Every row gives one point. Any point is a mix of the corners, with weights that add up to 1. It lies inside the corners' shape when no weight is negative. Say inside or outside, and name the corners with a negative weight.

Corners:
(1): -63,-3
(2): 49,-8
(3): 18,-25
Points:
-55,-4 => inside
35,-24 => outside (1)
-44,-7 => inside
-54,-9 => outside (2)
41,-9 => inside
58,-15 => outside (1)
-32,-2 => outside (3)

Corners:
(1): 33,55,49,54,-27,-23,-5,-10,-38
(2): -44,-53,-8,-42,66,-8,-8,-3,-27
(3): 29,-22,-51,-18,3,20,-73,70,-26
(4): 4,-55,41,8,8,9,13,29,16
(5): 68,22,-73,27,12,-40,-62,-39,85
(6): 75,6,-72,-70,-28,-28,-31,9,-21
(7): -54,55,39,-52,47,35,62,75,-3
(8): -45,52,-4,-31,-55,-8,58,95,2
(9): 22,17,-66,55,11,21,3,30,-2
(10): 9,-12,-41,-33,-10,27,-40,-33,59
Points:
45,6,-34,8,-12,-22,-34,-5,13 => outside (7)
6,10,-15,3,10,5,-3,15,2 => inside
-14,2,34,0,12,-6,-10,7,-10 => outside (6, 9)
-3,-4,-5,-6,8,0,11,23,8 => outside (3)
-3,-9,-3,-43,31,3,-20,-7,14 => outside (8, 9)
25,-20,-33,-12,17,7,-39,2,9 => outside (8)

Corners:
(1): -47,-10,-3,34,9,-18,56,-47,23,27,22,-35,35,-46,31,23,-9,-49
(2): -60,13,-16,-34,-29,-34,28,46,50,-31,-12,48,16,-28,15,32,64,36
(3): -17,103,38,-47,12,39,20,46,39,14,-11,-71,24,6,-27,82,14,-35
(4): -33,47,-10,-23,-55,-82,34,-21,0,20,36,-39,52,-48,-17,-5,42,9
(5): -14,-12,-62,-43,-52,54,-31,-46,-16,4,-10,43,57,-22,-59,19,48,45
(6): -35,-25,46,-64,-62,-36,-19,-3,72,12,-12,-55,1,24,64,-25,58,-64
(7): 18,-2,26,53,19,4,6,-7,-38,-16,-66,7,8,36,15,-35,23,-28
(8): -4,41,-46,-83,18,-57,-58,-60,-5,53,50,35,35,39,53,25,-57,18
(9): 39,-3,17,21,2,-25,-41,1,-1,-37,49,18,51,-45,-67,27,57,12
(10): -30,-22,14,-62,24,20,-63,1,2,33,6,-75,-54,32,-19,-11,-58,-10
(11): -10,-12,39,49,38,41,2,-20,41,23,-37,28,-63,-17,3,-10,5,42
(12): 31,53,-19,-33,-9,13,86,10,32,-9,63,-47,82,20,-20,22,-1,9
(13): -63,-23,44,-46,-53,16,-5,-32,-4,39,51,32,-44,-5,-33,48,4,-12
(14): -5,10,-39,-19,-19,-70,-43,-38,28,-25,-19,49,-55,-5,-80,-7,45,-19
(15): -86,-1,41,-22,79,35,25,-99,-11,-65,38,-23,-61,68,-37,-16,-22,3
(16): 18,-8,-57,-42,47,-17,11,-42,-61,54,-18,-22,-33,-13,35,6,40,-31
(17): -90,69,-60,48,72,59,84,30,24,-14,39,58,-49,19,8,8,49,82
(18): 17,78,34,-6,-13,13,-33,29,-27,-15,-3,-24,-32,-44,-15,-29,-68,-46
(19): 26,-45,33,19,-54,-26,-43,-81,-30,-2,25,-29,7,1,-12,53,-12,-6
Points:
-28,17,-3,-18,-2,-1,8,-17,9,3,5,-1,-7,0,-4,5,13,4 => outside (9)
-17,0,-1,-25,-16,-5,-3,-45,-18,9,40,-21,24,5,-7,6,2,-5 => outside (2, 3, 11, 14)
-19,10,4,-38,-2,-12,-12,-18,13,9,4,-9,-1,4,-3,1,3,-14 => outside (17, 19)
-22,14,3,-20,-14,-20,-3,-18,10,3,10,-8,-3,-5,-10,5,15,-6 => inside
-11,37,15,10,13,8,30,11,1,34,30,-31,-4,-4,30,13,-8,-15 => outside (2, 5, 14, 15)
-18,25,-13,-15,19,-19,-27,-24,3,8,-12,-6,-14,-6,-10,-14,10,-13 => outside (2, 12, 13, 19)
-20,22,-11,-12,11,2,0,-18,-6,4,15,7,-6,-4,-12,13,-2,8 => outside (6)

Corners:
(1): -48,-72,-13,-8,-10,-11,19,-1,-4,42,63,-67,-2,-42,-4,12,-35,56,14,22
(2): -34,-63,28,36,61,-1,-10,39,10,-13,-37,83,-27,-17,28,15,30,46,41,-59
(3): 46,43,28,31,-6,61,-10,27,30,19,-12,30,65,70,-35,46,-28,31,-15,-15
(4): 14,-23,-16,23,8,13,14,-12,-24,17,16,-24,7,-59,69,-32,-51,-26,33,35
(5): 57,76,85,-20,-22,39,-5,-20,-23,-31,-11,1,4,49,-21,-25,60,8,4,-25
(6): 31,70,13,-85,-85,71,-4,38,18,0,-47,-10,-20,18,32,-3,26,9,-29,-15
(7): -51,11,9,20,28,-43,-15,41,23,3,-33,7,22,-42,-16,14,-10,23,56,-40
(8): -21,-74,-60,-47,5,-25,18,-12,-24,38,4,-23,16,-35,20,-49,-30,52,32,-19
(9): 13,-5,9,-68,-17,-17,7,0,5,40,32,-34,-29,0,23,3,-68,-33,-12,-7
(10): -54,-126,-36,0,12,-7,-34,-36,-12,16,-15,-56,-31,-42,25,-53,-44,0,62,5
(11): 17,-63,-79,0,-46,-26,13,-29,48,-26,-14,-12,-8,-59,37,3,2,-20,44,37
(12): -4,67,43,55,30,28,-31,68,1,-2,25,20,52,59,13,-44,55,14,-67,-27
(13): -28,37,-80,-33,-59,26,33,-38,46,-29,57,14,-7,-38,-14,-26,-30,-9,-38,27
(14): 57,74,19,-27,-44,51,49,-15,37,-9,1,-27,26,53,37,51,-14,-50,27,14
(15): -16,-25,-94,-13,49,-15,-15,4,22,-14,-2,-60,-31,-39,34,-13,-66,42,28,38
(16): -31,-63,8,4,2,-58,34,8,46,33,16,-21,-41,-11,31,-43,-51,51,49,19
(17): -20,-54,-24,25,-16,-24,44,-19,-35,44,-81,-11,-16,-17,-21,40,-11,10,26,10
(18): 0,-44,-39,82,24,14,-15,-19,0,79,-19,-63,-16,-58,25,-17,-30,25,16,-24
(19): -36,-26,-7,-1,39,-49,-6,-42,47,57,-92,27,10,-63,28,26,-3,21,68,13
(20): 50,57,38,-27,-32,53,36,9,32,-56,-26,-38,20,-11,32,-30,14,13,-69,-21
(21): 10,19,45,-1,37,80,1,72,55,16,20,51,11,38,-52,-27,23,-60,13,-4
Points:
2,-37,-40,-26,-24,24,10,-5,2,27,-1,-71,-6,-34,15,5,-49,2,18,17 => outside (2, 5, 12, 13, 16, 19)
18,7,29,11,-5,3,20,4,19,25,-6,-17,28,13,-13,6,-2,12,3,-7 => outside (2, 4, 6, 10, 13, 15)
26,34,-23,-27,-42,26,15,-20,52,-15,1,-15,-3,-13,19,3,-25,-30,14,20 => outside (1, 2, 8, 12, 17)
1,12,12,-1,2,18,1,12,17,13,-10,-10,-3,-1,11,-4,-11,9,7,-3 => outside (8, 11)
4,-2,29,21,28,7,-9,31,31,4,22,-11,-1,18,10,-9,-15,12,7,-18 => outside (4, 6, 8, 13, 17, 19)

Corners:
(1): -61,16,10,-14,-94,15,84,16,-107,71,-29,2,-44,-13,-15,16,15,28,-11,-22
(2): -38,-4,58,-31,-5,-2,82,-21,11,24,-24,-58,-9,0,7,30,-2,-5,30,54
(3): 6,50,-22,-13,-34,19,105,35,-125,27,-47,16,47,-31,-7,9,-32,16,17,-31
(4): 34,29,-9,-26,4,-16,-35,11,42,-10,-11,-19,2,25,-37,31,36,13,60,19
(5): -7,7,6,2,-8,-41,-23,-9,46,3,60,-134,-37,40,-25,9,32,36,6,-33
(6): -12,-3,32,-103,-51,-38,-29,43,81,-23,64,-37,-22,42,-19,16,-33,26,-13,-19
(7): -12,-34,6,17,9,-24,-70,-36,17,9,47,6,-9,32,-13,41,-30,14,-39,-16
(8): 23,41,-3,-2,-48,-15,-54,43,60,-97,87,-31,6,28,-76,-82,5,25,-6,-12
(9): -45,38,-7,-72,1,39,-15,7,-7,35,-19,0,2,-6,-14,-8,-17,-39,-13,5
(10): 29,39,3,9,11,4,-21,12,0,-10,42,1,-24,5,-4,-33,50,14,107,-32
(11): -24,22,4,-12,42,-36,-62,22,50,4,5,-13,-70,29,-25,15,15,-41,-28,-6
(12): -54,45,47,-22,-59,-25,-2,12,45,4,24,-28,12,48,-60,-71,-9,39,-41,-5
(13): 4,37,16,-78,12,2,20,-4,18,19,-23,-30,-18,36,-7,-48,-4,-25,8,61
(14): -32,29,-21,2,78,-18,-48,28,-9,2,17,-19,-17,15,-37,26,32,56,-23,31
(15): 14,-13,-34,3,22,-85,-13,-61,-136,10,-2,-55,53,-49,12,35,26,-17,16,-5
(16): 18,33,6,16,-55,-34,-10,33,1,5,18,-12,-4,11,4,31,25,48,1,-10
(17): -93,-222,39,5,21,-42,-38,-26,-37,22,-32,-28,-1,14,45,48,7,16,-28,-17
(18): -8,15,69,9,12,36,-69,19,37,17,17,-10,-41,-32,-47,50,-34,36,-5,-11
(19): -1,9,35,-19,12,-7,39,18,-41,4,-11,-11,30,25,1,11,10,-26,37,46
(20): -8,15,-21,-44,37,13,35,36,-4,40,-19,-3,0,20,9,23,-123,-27,100,30
(21): -60,-7,72,32,-78,44,70,-69,-132,11,-75,-26,54,-15,38,4,-33,8,12,-31
Points:
-17,1,19,-16,-13,-4,-2,8,1,8,5,-20,-9,16,-14,8,-4,13,10,-2 => outside (15)
-16,-3,10,-6,15,-17,-2,-14,-37,20,-14,-26,9,-2,2,23,0,-3,13,5 => outside (1, 6, 8)
6,32,0,-19,-11,-1,-17,12,-3,6,16,-20,-11,1,-18,12,-26,4,25,-14 => outside (2, 12, 14, 17, 19)
-11,-7,4,-14,22,-16,-16,5,1,16,3,-25,-21,10,-7,24,4,-4,20,15 => outside (3, 6, 12, 21)
-32,-11,24,-21,-6,1,-1,-1,7,9,-2,-26,-12,18,-12,2,-10,9,4,2 => outside (15, 16, 19)
-22,-7,15,-7,-11,-11,-3,-7,-24,10,-4,-25,0,5,-5,12,-3,12,5,-8 => outside (19)
-8,34,8,-29,-13,-7,17,-3,-7,-1,15,-31,21,17,-8,-13,-21,4,14,8 => outside (1, 4, 11, 17, 18)

Corners:
(1): 29,7,-2,45,26,-28,14,14,-50,-10,-59,-20,-9,32,41,-31,75,14,22,-11
(2): -1,-116,-11,0,9,-8,1,-37,-62,45,-61,20,19,44,59,-47,-17,-6,14,-3
(3): -2,10,0,6,26,-32,39,10,-24,-17,-19,4,16,52,25,-9,7,101,-69,23
(4): -8,37,9,-3,33,-46,-30,-70,1,-23,23,-5,6,-36,21,-53,31,-19,54,-1
(5): 32,42,1,-7,13,-49,-20,18,64,-24,-46,-12,3,7,-1,-43,-6,-4,54,30
(6): 27,23,79,-13,0,-29,38,11,-36,-43,-68,11,5,10,-5,-18,-27,19,10,28
(7): 21,-67,2,57,-51,23,7,28,-41,-34,-157,13,4,87,25,-61,61,48,-63,41
(8): 6,60,-39,22,34,-46,-34,-60,39,-43,-70,-21,-17,4,17,-11,39,-38,-44,6
(9): -119,-23,1,-8,12,92,10,16,-54,-52,-123,7,-7,22,48,-49,-5,70,-61,-11
(10): 16,60,-16,-24,4,-58,2,-20,-5,-17,61,-13,-5,-185,-17,-11,12,14,82,-12
(11): -15,-28,35,-4,6,33,35,9,-24,35,32,5,-58,30,-42,-40,11,65,79,-92
(12): -4,19,-29,4,4,-10,44,-90,18,-15,32,76,38,22,43,-28,-24,-32,-32,-23
(13): 8,-30,12,-14,24,-10,6,-44,-1,-40,43,-17,5,20,16,21,11,-10,8,-34
(14): 25,52,-24,24,-2,-56,25,-74,13,-18,21,-27,33,-39,23,-24,1,-51,-37,6
(15): -22,36,7,4,29,3,5,26,-33,-13,-14,31,13,14,-46,-43,-5,46,35,18
(16): -80,-71,-7,59,-2,-33,20,9,-16,-50,38,51,14,18,-21,12,-21,28,-11,3
(17): 23,56,53,40,32,-52,-2,6,63,0,63,-26,29,-17,-59,41,78,-1,63,13
(18): 29,18,-14,19,24,4,0,-12,-3,-34,-17,-35,-186,38,12,-22,77,21,3,18
(19): -30,-50,-21,-3,-70,-40,-35,4,-51,49,-3,-13,-39,25,20,62,95,73,45,13
(20): 37,20,91,28,25,-36,-39,39,-9,7,-12,-9,-31,11,-8,29,-4,39,55,14
(21): -23,18,-21,13,-32,49,19,-93,-13,-36,-56,-14,-28,-17,46,1,-13,14,15,22
Points:
-1,6,10,15,9,-23,0,-1,-8,-17,-20,-10,-10,3,3,-10,28,23,20,8 => outside (12)
-1,-30,-2,6,9,-18,3,-29,-25,1,-22,8,3,6,26,-27,5,5,15,-1 => inside
19,-10,23,32,7,-9,20,-10,-8,-7,-16,12,-19,38,-2,-35,16,4,23,6 => outside (3, 8, 9, 10, 13, 19)
19,-1,11,22,6,-24,-8,-13,-3,-8,-32,2,-41,31,4,-24,32,4,37,11 => outside (3, 9, 10, 13, 14)
-2,5,-1,17,8,-15,6,-24,-7,-16,-24,-2,-9,21,16,-17,22,11,-1,3 => outside (10)
-6,15,-1,11,16,-27,2,-25,3,-20,-2,3,-6,-6,7,-10,10,5,11,-1 => outside (7)
-18,-8,3,21,5,-15,6,-5,-20,-18,-18,5,-5,9,11,-10,20,24,7,0 => inside
-7,-2,6,6,-4,-28,-11,-16,-19,-2,-8,-4,-13,5,13,-3,36,27,27,5 => inside
